Each row of a before or after table is a point. The points were changed in one or more steps. Then noise was added and the rows were shuffled. The steps act on columns, c1 being the first. Write out the steps. A step turns or swaps two columns, mirrors them in a line or flattens them onto one, adds a multiple of one to another, or multiplies or shifts one. Angles are multiples of 10 degrees, from the lower column toward the higher: turns from -170 to 170, lines from 10 to 170 but not 90. Use the fewest steps. Two steps may share a column if one is a turn and the other turns, adds or multiplies; they go together, in the order done. Otherwise the lowest column goes first.

Before (12 x 3):
-7 -17 55

13 -44 30

10 -42 16

21 6 -4

-20 -3 37

-15 4 7

36 -48 37

-16 -2 40

24 0 -8

-1 -17 5

-15 -5 -7

44 -16 -12
After:
37 -27 34

-15 -6 15

17 18 -9

53 -12 41

-17 -17 44

41 17 -17

19 15 -16

-10 -7 47

-9 -16 -7

8 -11 58

31 -24 18

12 -14 7
Steps: turn c1 and c2 by 40 degrees; add -0.3 times c2 to c3

Before:
18 5 -5 6

5 10 -7 -5

8 -1 -7 9

17 2 14 14

10 -3 9 -5

-23 30 6 2

-20 0 -9 -18

18 5 -3 21

16 29 18 1

10 12 15 17

-22 10 -1 -1

15 18 8 -1

-2 20 -13 17

13 16 -9 2
After (14 x 4):
-14 0 -15 -28

-10 19 -10 -2

15 57 17 2

5 10 4 8

9 37 11 -2

6 9 8 34

11 25 14 27

10 -6 9 -7

-1 -2 1 15

13 5 17 24

1 32 1 2

-7 61 -7 4

-2 20 -3 -9

-8 40 -8 27
Steps: flatten c1 and c3 onto the line at 50 degrees; multiply c2 by 2; multiply c4 by 1.6

Before:
3 -7 -4 -4 -17 -4 12 -4

-1 1 -8 -10 -11 -10 5 -3

8 -14 8 -3 14 8 7 5

7 -8 3 0 -18 -4 19 7

-2 5 -16 4 1 3 2 10

1 17 -6 2 7 -4 1 18

8 4 3 -1 0 -2 -4 5

5 -6 6 -13 1 8 0 4

-1 -2 3 -7 -12 -11 9 2

13 -4 -1 3 0 -2 9 -2

8 -1 3 -8 3 15 2 -4

-6 5 1 5 -4 -2 -1 6

-1 4 -7 3 -18 -13 20 -2

4 2 8 -9 10 9 4 -4
After (14 x 8):
0 -2 -9 3 14 7 27 4

9 -5 -1 -6 17 6 57 7

-4 4 14 -3 -3 12 6 -7

4 3 2 13 -7 -12 12 4

-5 15 8 1 -7 16 3 7

13 1 -3 -3 -1 1 27 -2

-7 2 2 -6 2 4 -3 5

-3 3 -8 -9 16 10 59 -7

-1 1 -6 5 14 9 15 -8

9 1 9 9 -1 -14 6 0

6 -6 -3 -3 17 2 36 -6

12 -10 5 7 -12 -6 21 10

6 7 0 1 1 2 -12 6

8 -4 5 12 3 -6 1 7
Steps: turn c1 and c2 by 20 degrees; turn c3 and c8 by 50 degrees; turn c3 and c6 by -130 degrees; turn c4 and c5 by -160 degrees; multiply c7 by 3
